Every row gives one point. Before rounding, the points of a table are all equally far from one centre. They may lie mostly on one side of it. Where is the centre, to within rounding?

Points:
array([[ 1.75,  0.86,  1.76],
       [ 1.76,  1.57, -0.50],
       [ 1.37,  1.61, -0.79],
       [ 1.70,  1.39,  1.53],
       [ 1.84,  1.84,  0.41],
       [ 0.86,  2.17,  0.94],
       [ 1.86,  1.49, -0.47],
       [ 1.68,  1.80, -0.27],
       [ 1.88,  1.62, -0.26]])
Centre: [0.69, 0.51, 0.40]

Points:
array([[-0.11,  0.29,  1.51,  1.48, -1.31, -1.59,  1.29, -0.27,  1.89],
       [-0.39,  0.59,  2.31, -3.18,  0.12,  0.41,  2.52,  0.87,  1.37],
       [-1.59,  0.24,  2.42, -1.34, -1.11,  0.75,  0.57,  0.31,  0.55],
       [-1.92,  1.10,  1.87, -1.39,  0.17, -1.25,  1.03,  0.41,  1.42],
       [-0.01, -1.43,  2.05,  0.29, -0.95,  0.06,  1.49,  0.48, -1.09],
       [ 0.08, -0.72,  2.61,  1.42, -0.43, -1.15,  1.57, -0.39,  1.09],
       [-0.32,  0.64,  2.30, -1.41, -0.64,  1.54,  0.24, -0.35,  0.66],
       [-1.59,  0.61,  2.93, -1.41,  0.34, -0.91,  0.41,  1.05,  2.83],
       [-1.91, -2.55,  2.51, -1.07,  0.46, -0.77,  1.84,  0.29,  0.94],
       [-0.65, -0.09,  3.13, -1.57,  0.92,  0.19,  1.26,  1.26, -0.11],
       [-0.44, -0.29,  3.48,  0.24,  0.09,  0.57,  1.26, -0.01,  1.13],
       [-1.26, -0.67,  2.64, -2.86,  0.30,  0.41,  1.84, -0.29,  2.53],
       [-2.07, -1.02,  2.55, -1.21,  0.50, -0.56,  0.96,  1.53,  0.09],
       [-2.56, -0.88,  2.23, -0.35, -0.38,  0.21,  1.10,  0.13,  1.97],
       [-1.48, -0.54,  1.95, -0.69, -1.32,  0.23,  3.25,  0.39,  1.75],
       [-0.80, -0.50,  2.89, -0.84, -1.92,  0.64, -0.18, -0.31,  1.41]])
Centre: [ 0.71, -1.21,  0.61, -1.15, -0.17, -0.41,  0.80,  1.14,  1.93]

Points:
array([[ 0.42,  0.13, -0.23, -0.13, -0.34,  0.81,  1.62, -3.42, -1.90,
         0.21, -2.85, -0.66,  0.20,  0.82],
       [-0.64, -1.16, -1.33, -1.01, -0.81,  1.76,  0.04, -3.30, -0.98,
         0.52, -2.87,  0.02, -0.05,  0.54],
       [-1.28, -1.29,  0.33, -0.09,  0.25,  1.13, -0.25, -4.14, -1.78,
         0.34, -2.44, -0.58, -0.47, -0.54],
       [ 0.29, -0.33, -0.72, -1.10, -0.19,  0.59,  0.59, -3.43, -1.56,
         0.28, -3.46, -0.51, -0.29,  0.64],
       [ 0.90, -0.26, -0.91,  0.18, -0.20,  1.76,  0.30, -2.37, -2.26,
         0.45, -2.73,  1.32, -0.18, -0.03],
       [-1.00, -0.82, -1.43, -0.51,  0.32,  1.13,  0.91, -2.32, -0.05,
         1.23, -2.22, -0.24, -1.76,  0.48],
       [-0.39, -1.15, -1.11, -0.16, -1.34,  1.14,  0.10, -2.47, -1.73,
        -0.54, -3.04,  2.05,  0.05,  0.46],
       [-0.51, -0.44, -0.95, -0.52,  0.40,  1.75, -1.33, -2.65, -0.34,
         0.46, -3.41,  0.44, -0.97, -0.25],
       [-1.60, -0.07,  0.34, -1.28, -1.19,  1.51, -0.13, -3.09, -1.26,
         0.02, -2.45,  1.29, -0.58, -0.71],
       [-0.31, -1.29, -2.13, -1.41,  0.14,  0.85, -0.48, -2.18, -1.82,
         0.49, -2.94,  0.18,  0.98,  0.63],
       [-0.96, -1.12, -1.26, -1.52,  0.71,  1.32,  0.08, -0.88, -2.51,
         1.05, -2.48,  0.62, -0.21,  0.39],
       [ 0.03, -0.65, -0.57, -0.08, -0.91,  1.61,  0.29, -3.27, -1.40,
         0.45, -3.41, -0.09, -0.43,  0.95],
       [-0.31, -1.05, -0.98, -0.08,  0.68,  1.02,  1.00, -3.19, -1.27,
         1.32, -3.90,  0.30, -0.48, -0.44],
       [-1.54, -0.91, -2.10, -1.35, -0.12, -0.19, -0.03, -2.45, -1.85,
         0.72, -2.83, -0.43,  0.68,  0.68],
       [-0.27, -0.93, -2.00, -0.33, -1.08,  0.94,  0.51, -3.44, -0.19,
         0.34, -3.05,  0.80, -0.01, -0.27],
       [-0.48, -0.21, -1.40, -1.54,  0.63,  1.77,  0.71, -2.69, -1.92,
         0.36, -2.00,  0.68,  0.59, -0.79],
       [-1.75, -0.89, -0.45, -1.82,  0.40,  2.08, -0.11, -2.17, -0.71,
         0.45, -3.26,  0.05, -0.56,  0.34]])
Centre: [-0.68, -0.77,  0.32,  0.19,  0.02,  0.01,  0.27, -1.19, -0.40,  0.12,
 -2.05,  0.13,  0.75, -0.33]

Points:
array([[-2.07, -0.17,  1.12, -0.75,  2.40,  1.97,  1.79, -1.22,  0.00,
        -0.38,  1.04, -0.66, -0.97,  0.99,  0.53, -0.70, -0.52, -2.05,
         0.97, -2.35, -0.55,  0.78, -1.65, -1.80],
       [-1.34, -3.81,  0.93,  0.41,  0.71,  0.77,  1.39,  0.45,  0.37,
        -1.81,  0.00, -1.43, -0.15,  0.33,  0.01,  0.90,  0.52, -2.04,
         0.31, -1.66, -1.19,  0.90,  0.49, -2.49],
       [-0.86, -2.44,  1.81, -1.15,  0.76,  2.06,  0.26,  0.37,  0.59,
        -0.55, -1.87,  0.15, -1.51,  0.20,  1.52,  0.44, -0.33, -0.79,
         0.58, -0.74, -0.38,  0.31, -0.03, -2.78],
       [-1.80, -1.40,  1.32, -1.28, -1.00,  1.53,  1.28, -1.85,  0.74,
        -0.85, -0.10, -1.82, -1.77,  1.11,  0.00,  1.09, -1.08, -0.65,
         0.53, -0.75, -0.30,  1.88, -1.22, -3.76],
       [-0.14, -3.90,  1.56, -0.53, -0.30,  0.62,  0.82, -0.96,  1.01,
        -1.76, -1.43, -2.21, -2.19, -0.31, -0.08, -0.76,  0.29, -0.63,
        -0.06, -0.32, -2.41, -0.84,  0.49, -1.90],
       [-0.78, -0.95,  1.88, -1.09,  1.55,  2.21,  2.10,  0.16,  0.65,
        -1.29,  1.43, -1.89, -1.21, -1.82,  0.82, -1.10, -0.46, -1.82,
        -0.32,  0.69,  0.60,  2.30, -1.01, -2.66],
       [-1.55,  0.38, -0.48, -1.67, -1.17,  1.42,  2.24, -1.26,  0.99,
        -1.55,  0.18, -1.15, -1.06, -1.05,  0.09,  0.97,  0.49, -0.78,
         1.06, -1.49, -1.26,  1.28, -1.33, -3.01],
       [-2.19, -2.19,  0.94, -0.74, -1.03,  0.89,  2.41,  0.11,  2.03,
        -1.70, -1.28, -2.81, -1.92, -0.72,  0.19,  0.00,  0.50, -1.85,
         0.52, -0.28,  0.05,  1.18, -1.19, -2.09],
       [ 0.03, -1.67,  1.98,  0.64, -0.83,  2.00, -0.11,  0.21,  2.03,
        -2.62,  0.25, -2.24, -1.57, -0.12,  0.29, -1.10, -0.75, -0.87,
         1.23, -0.80, -1.42,  0.19, -0.02, -2.42],
       [-0.40, -2.50,  1.24, -0.43,  1.47,  1.59,  2.40, -1.09,  1.95,
        -0.78,  0.07, -2.31, -1.05,  1.10,  0.68, -1.46, -0.12, -0.75,
         1.41, -1.29, -1.16,  0.96,  0.29, -2.36],
       [-0.53, -2.68,  1.49, -0.10,  0.71, -0.36,  1.05, -1.02,  0.16,
        -2.84, -1.16, -2.17, -1.32,  0.67,  0.50, -0.64, -0.99, -2.29,
         1.19, -1.63, -0.49,  0.71,  1.31, -2.70],
       [ 0.22, -1.86,  0.95, -0.57, -0.20,  2.07,  1.69, -1.26, -2.15,
        -1.83, -0.17, -2.94, -1.39,  0.18,  0.08, -0.04, -0.61, -1.25,
        -0.59, -0.73, -0.19,  2.20, -2.02, -2.06],
       [-0.51,  0.08,  0.84,  0.47, -0.70,  1.16,  0.31,  0.54, -0.56,
        -2.48, -0.45, -1.56, -1.85, -1.38,  0.69,  0.80, -0.37, -0.75,
         0.24, -1.04,  0.50,  0.29, -0.51, -3.71],
       [-1.81, -2.27,  1.76,  0.14, -0.46,  0.70,  0.82, -0.25,  1.43,
        -0.68, -0.72, -2.13, -1.53,  0.32,  0.83, -1.32, -0.01, -0.39,
         0.68, -1.39, -1.27,  0.75, -0.26, -3.51],
       [-1.40, -3.33,  1.14, -0.98, -0.41,  0.71,  2.18, -1.61,  0.64,
        -1.56, -2.02, -3.21, -1.81,  0.82,  0.58, -0.47, -0.54, -0.88,
        -0.08, -0.56, -0.90,  1.04, -0.22, -2.27],
       [-1.31, -3.11, -0.31, -0.24, -0.20,  1.35,  2.56, -1.25,  1.02,
        -2.51, -0.32, -2.30, -1.08, -1.71,  0.33, -0.86,  0.52, -3.13,
         1.70, -0.31, -0.65,  1.06, -0.67, -2.82],
       [-1.58, -2.87,  1.69,  0.77,  0.55,  0.84,  0.92, -0.99,  0.06,
        -1.59, -1.58, -1.96, -2.35,  0.64,  1.07,  0.30,  0.02, -1.53,
         2.37, -0.72,  0.29,  1.01,  0.47, -1.88],
       [-0.01, -1.18,  0.63, -1.53,  0.16,  0.77,  1.41, -0.39,  2.04,
        -1.29, -0.14, -1.58,  0.10, -1.31,  1.38, -0.64,  0.58, -2.66,
         1.15, -1.30,  0.10,  1.00,  0.09, -3.07],
       [-2.25, -1.66,  0.98, -0.38,  0.95,  1.72,  0.55, -1.20,  0.88,
        -0.63, -1.05, -1.93, -2.00, -1.43,  0.01, -1.16,  0.42, -2.77,
         0.84, -0.07, -0.86,  0.48, -1.94, -3.89],
       [-0.75, -2.49,  1.16, -0.29,  1.16,  1.86,  1.77, -0.72,  0.12,
        -0.87, -0.44, -2.23, -1.97, -0.32,  0.16,  0.44, -0.08, -1.40,
        -0.04, -1.97, -0.93,  1.69,  0.44, -3.30],
       [ 0.88, -3.24,  1.70, -0.40, -0.83,  1.94,  0.76, -1.01,  0.81,
        -1.20, -1.53, -3.39, -1.46,  0.50, -0.29, -1.66, -0.12, -1.14,
         0.20, -0.05, -0.69,  0.58, -1.12, -1.14],
       [-1.37, -2.25,  1.74, -0.17, -1.35,  0.41, -0.65, -1.40,  0.81,
        -1.78, -1.50, -1.70, -2.88, -0.46,  1.10, -0.66, -0.13, -1.30,
         1.81,  1.23,  0.61,  1.22,  0.06, -2.60],
       [-2.30, -1.71,  2.13, -0.19,  1.19,  1.72,  1.99, -0.22,  1.17,
        -1.42, -0.74, -1.68, -1.49,  0.46,  0.75, -1.59, -2.20, -3.53,
         0.94, -1.17,  0.17,  1.07,  0.25, -1.30],
       [-0.32, -0.47,  1.26, -0.42,  0.94,  1.25,  0.24, -2.99,  0.20,
        -1.70,  0.63, -1.96, -1.89,  2.04,  1.55, -1.04,  0.38, -1.65,
         1.28, -1.02, -0.46, -0.56, -0.69, -1.90],
       [-1.12, -2.00,  1.49, -0.04,  0.20,  0.72,  0.44, -2.05,  0.29,
        -2.04, -0.15, -1.99, -3.32, -0.43,  0.92, -0.39,  0.16, -2.07,
         1.64, -1.13,  0.72,  1.07, -1.98, -2.39],
       [-2.11, -1.52,  1.00,  0.44, -1.21,  2.17,  1.40, -1.92,  1.62,
        -2.08, -1.18, -1.53, -1.96,  0.13, -0.12,  0.91, -1.14, -0.57,
         1.81, -1.95, -0.66,  0.90,  0.14, -1.68],
       [-0.62, -2.71,  1.12,  0.23,  2.31,  1.37,  2.28,  0.27,  0.08,
         0.18, -0.84, -1.35, -1.01, -0.25,  0.56, -0.86, -0.08, -1.78,
         1.16, -0.50,  0.39, -0.47,  0.79, -3.34],
       [-1.16, -1.65,  1.33,  0.64,  0.95,  2.19,  2.21, -1.00,  0.45,
        -2.10, -1.56, -2.42, -2.69,  0.93,  1.61, -0.51, -0.04, -1.34,
         0.37, -0.97, -1.00,  0.15,  0.82, -0.61],
       [-0.67, -2.11,  0.61, -0.62,  0.11,  1.46,  1.53,  0.22,  0.10,
         0.04, -2.27, -2.47, -1.56,  0.45,  0.03,  0.29, -0.83, -0.48,
         2.17,  0.09, -0.84, -0.35, -0.37, -3.43],
       [-0.45, -1.71,  1.41, -0.14, -0.70,  1.02,  3.06, -0.27,  0.61,
        -3.16, -0.41, -2.60, -1.51, -0.87, -0.67, -0.11, -0.88, -1.94,
         0.32, -0.53,  0.57,  1.75,  0.01, -3.10],
       [-1.01, -0.59,  1.16, -0.43, -0.36,  3.12,  1.15, -0.86,  1.58,
        -1.58,  0.10, -1.85, -1.59, -0.19,  0.51, -1.58,  0.00, -2.78,
         1.16, -2.06, -1.26,  1.06,  0.05, -1.50]])
Centre: [-0.80, -1.12, -0.16,  0.06,  0.20,  0.36,  1.00, -1.23,  0.21, -0.86,
  0.19, -0.55, -0.97, -0.47, -0.31, -0.46, -1.26, -1.39,  0.15,  0.85,
 -0.60,  0.35, -0.38, -0.71]
